Each row of a before or after table is a point. The points were changed in one or more steps. Then noise was added and the rows were shuffled. The steps act on how far a point lies along the listed directions, d1 being the first. Name the steps. A step turns or swaps two directions, mirrors them in a line or flattens them onto one, adds a multiple of one to another, or multiplies one. Angles are multiples of 10 degrees, from the lower direction toward the higher: turns from -170 to 170, lines from 10 to 170 but not 90. Use the fewest steps. Two steps may share a direction if one is a turn and the other turns, adds or multiplies; they go together, in the order done. Otherwise the lowest direction goes first.
In the rows, zero is written as 128.

Directions:
(1): [ 94 144]
(2): [144 162]
Before, 9 rows:
[[168 114]
 [155 109]
 [110 106]
 [180 138]
 [ 89 121]
 [152 120]
 [129 140]
 [167  99]
 [150 163]]
After:
[[162 108]
 [ 84 118]
 [117 160]
 [110 146]
 [119 119]
 [108 162]
 [112 175]
 [ 83 155]
 [152 132]]
Steps: turn d1 and d2 by -140 degrees

Directions:
(1): [141  84 127 155]
(2): [119 136 176 148]
Before, 9 rows:
[[119 165  95  81]
 [148  44  83 148]
 [103 123 160 119]
 [130 112 117 138]
 [126 159 178 155]
 [138 121 196 152]
 [104 129 126 109]
 [129 152  89 108]
 [110 168 152 100]]
After:
[[119 144 125 122]
 [140 143 137 109]
 [111 102 129 127]
 [141  80 128 152]
 [140  79 131 146]
 [111 107 134 116]
 [ 97 191 132  79]
 [138 113 122 152]
 [142 128 123 147]]
Steps: multiply d1 by -1; multiply d2 by 0

Directions:
(1): [171 170 119 135 105 124]
(2): [141  93  94 142 111  93]
(3): [107 130 162 166  94 118]
(4): [ 94 143  86 132 105 153]
Before (9 x 6):
[[ 99 128 139 139 112 131]
 [149 135 112 116 147 135]
 [145 130 114 119 113 110]
 [ 64 189  51 143  39 192]
 [112 132 137 134 133 126]
 [135 103 111 110 141 130]
 [147 139 106 126 122 124]
 [112 112 123 166 110 119]
 [123 161 165 125 111 128]]
After:
[[133 106 125 116 125 105]
 [130 131 134 167 105 118]
 [141 114  93 116 126 131]
 [116 143 131 135 125 129]
 [130 154 147 140 107 130]
 [246 183 209 135 104  93]
 [145 107 128 123 143 112]
 [101 145 178 119 125 136]
 [140 112 116 118 152 129]]
Steps: turn d1 and d4 by -120 degrees; add -0.3 times d3 to d2

Directions:
(1): [ 91 133 121 130 112 167  79 121 155]
(2): [174  88 130 131 155 166 116 112 134]
(3): [131 124 150 120  96 171 161 171 128]
(4): [119 108  90 114 119 137 112 140  66]
(5): [168 126  97 122  97 103 104 159 156]
Before:
[[134 168 114 128  90 100 140 186 137]
 [164 115 118 119 137 112 138 112  75]
 [182  97  99 120 174  97  69  94 132]
 [162  98  93 132 139 122  78 114 159]
 [165  88  89 131 175 141  96 105 116]
 [149 123 163 158 174 135 178  84 135]
 [114 138 102 111  74 145 122 176 125]
 [120 128  83 114  97 127  78 149 114]
 [119 160 164 131 107 128 155 119 130]
 [ 85 155  86 118 107 122  75 130 124]
 [146 149 178 155 170 127 178 117 156]
 [144 141 143 139 129 112 152 139 143]
 [129 131 128 122 117 121 158 132 151]
 [117 147 146 140 129 123 141 120 173]]
After (14 x 9):
[[ 77 172 141 138 142 100 179 135  76]
 [165 111 140 123 150 132 149  99  81]
 [154 134 116 133 125 151  79 122 198]
 [166 154 136 144 124 113 138 156 177]
 [ 92 157 124 132 110 106 136 137 143]
 [116 162 163 134 113 122 150 110 130]
 [ 80 147 128 144 139 114 182 108  54]
 [137 106  73 121 102 118  81 146 125]
 [146 109  87 103 134 107  90 138  87]
 [140  96  77 119 146 142 107 133  82]
 [118 136 124 122 119 115 154 129 139]
 [174 111 110 128 119 149  78 136 176]
 [167 122 122 127 110 149 110 141 185]
 [122 147 136 137 126 107 151 138 122]]
Steps: add 0.5 times d1 to d5; swap d2 and d4; multiply d3 by 0.4

Directions:
(1): [130 111 144 124 109  75  87 161 154 143 109]
(2): [140 134 127 179 133 139 102  96 142 104  79]
(3): [136 101 120 162 157 126 114 115 107 191 143]
(4): [130  93 153 113 103 122 123 111  64 114 106]
Before:
[[127 139 120 106 128 182 174 111 102  85 146]
 [135 147 127 166 152 113 107 130 165 166 124]
 [121 125 129 107 135 137 163 112 107 131 145]
 [117 127 133  81 115 111 148 164 137 148 158]
 [138 127 118 142 152 129 119 129 116 160 137]
 [134 136 114 143 163 134 118 112 149 160 133]
 [136 108 134 125 129 126 122 109  99 132 128]
 [120 124 116 129 146 132 150 128 129 144 157]]
After:
[[124 118 130 117 139 132 155 111 107 144 143]
 [153 111 110 208 181 140  92  93 108 192 114]
 [115 149 127  53 105 170 193 143 109  63 166]
 [146 128 104 199 190 155 105  74 137 180 116]
 [146 144 115 217 178 139 101  91 151 180 109]
 [143  96 135 151 134 114  97 104 102 150 113]
 [129 116 109 167 166 143 140 104 119 165 148]
 [116 123 130  80 121 114 153 163 129 160 168]]
Steps: add 0.7 times d4 to d1; multiply d3 by 3; turn d2 and d3 by -30 degrees

Directions:
(1): [161 129  92 121 188  98 106 138 139 103 125 105 148 156]
(2): [129 125 157 136 150 132 105 133  79 184 141 130 174 144]
(3): [111  89  93 136 152 131 194 148  99 145 113 126 116 134]
Before:
[[ 95 117  94 138  88 165 205 121 137  99 122 143  86 101]
 [167 159 110 132 151 109  90 134 150 112 111 103 140 158]
 [171 134 100 116 177  96  84 130 177  73 130 106 115 135]
 [125 131 139 140 168 147 117 129  52 183 154 129 172 147]
 [140 112  77 113 186 102 148 138 116 132 113  98 138 163]
 [123 110 133 133 135 123 139 132 102 161 122 128 145 139]
 [143  86  81 133 172 113 166 134 105 138 126 116 148 140]
 [131 138 125 127 120 124 124 123 158 118 125 128 120 129]
 [ 83  82 125 157 154 148 174 138  79 202 128 127 152 135]
 [167 122  65 129 195 106 116 133 135 103 122 103 142 151]
 [178 142 107 135 177  97  71 141 144 107 140  97 156 149]
 [137 171 133 121  98 117  84 110 170 100 132 125 132 102]
 [132 118 117 116 138 119 136 134 105 132 142 117 139 154]
 [102 117 151 148 146 147 119 134  58 184 132 142 146 133]]
After, 14 rows:
[[100 117 153 131  67 154 159 120 150 122 127 150  62  81]
 [126 129 117 127 122 126 141 127 154 121 122 128 113 128]
 [115  94 140 142 118 142 156 123  80 181 138 139 150 116]
 [118 153 151 143  62 151 135 120 141 137 110 135  99 115]
 [118 108 139 150 185 127 104 134  86 201 142 115 195 155]
 [ 99 118 147 142  69 172 159 111 103 165 131 153 107  92]
 [133 122 147 131 134 119 114 128 109 158 129 126 156 141]
 [133 161 167 133 142 148  71 113  80 167 163 134 175 138]
 [130 103  53 136 186 132 188 145 114 104 120 114 132 148]
 [129 155 108 122  98 115 120 115 176  86 120 123 105  98]
 [110 142 171 147  49 158 123 120 135 140 144 145 101  86]
 [131 141 152 138 166 127  62 128  85 156 138 131 166 148]
 [ 92 114 154 124  92 150 165 120  87 186 123 136 125 125]
 [123 124 143 117 109 133 132 128 101 144 146 127 137 142]]
Steps: multiply d1 by -1; turn d2 and d3 by -40 degrees

Directions:
(1): [153 134  97 149 147  99 130 107 113 115 180 163 100 182 136 152 145 132]
(2): [ 72 120 140 155 161 155 172  98 163 162 155 135 108 122 138 108 136 132]
(3): [128 139 110  97 187 127 155 149 102 130 121 114 171 162 123  83 147 107]
Before:
[[117 122 163  91  90 159 116 173 136 156  74  84 191  80 131 108  94 118]
 [170 133 120 130  78  89  71 137 105  77 128 144 114 136 125 183 117 129]
 [ 88 125 154 169 101 145 136  95 175 147 158 145  79  92 141 158 126 154]
 [115 136 149 100  96 140 114 171 129 129  84  92 171  63 129 111  95 131]
 [183 120 133 116  63 103  84 142 126 102 108 124 136  81 123 173 100 122]
 [123 121 134 143 121 131 131 114 155 158 145 126  83 109 136 126 128 145]
 [ 93 110 156 126 116 173 132 121 173 145 100 116 143  76 131 124 125 136]
 [147 128 123 146 136 116 125 117 124 130 147 133 121 148 140 133 138 121]
 [128 130 159 116  79 141 111 147 126 130  96 103 150  95 115 128 117 134]
 [137  98 145 164  65 145 123  85 158 149 151 144  94 109 134 163 104 147]
 [119 118 148 161  94 119 135  81 147 132 149 143  92 100 150 165 123 141]
 [153 125 114 119 106  94 105 139 106  93 151 141 118 133 139 165 136 131]
 [109 120 134 161  94 151 140  94 162 131 155 161 101 107 136 144 112 136]
 [184 127 139 157  41 108  64 137 119 109 127 142  94 126 132 218 108 164]]
After, 14 rows:
[[196 120 117  94  92 119 100 150  93 112  95 114 176 141 115 132 112 115]
 [158 132 122 106  86 131 109 151 116  99  91 127 166 110 118 125 108 115]
 [211 153  88 113 131  85  98 164  62  95 138 143 147 209 128 165 145 133]
 [172 133 131  96  92 100 104 142  96  99  95 109 157 108 133 145 120 117]
 [150 126 110 128 117  94 116 129 108  96 166 148 115 151 143 159 143 127]
 [128 143 118 111 161 131 150 141 103 136 133 118 169 163 119  97 149 116]
 [159 144 141  87  93 115  88 170 108 105  77  97 167  99 118 134 119 129]
 [149 122 131 148 109 119 110 116 132 128 135 130 116 124 138 147 131 127]
 [100 135 118 103 196 150 178 148 121 174 144 110 187 163 141  72 140 103]
 [102 145 107 105 195 126 172 151 115 141 145 118 178 144 137  75 136 118]
 [165 138  94 130 139  84 105 130  90  83 170 151 122 186 130 164 143 122]
 [119 125 132  88 151 156 137 147 130 131  89 105 185 118 125  98 139 114]
 [156 128 129 101 108 118 106 151 125 135 104 102 123 107 127 115 128 131]
 [181 138  84 110 178  88 139 134  88 107 164 140 159 175 125 128 147  99]]
Steps: turn d1 and d2 by 70 degrees; turn d2 and d3 by -110 degrees
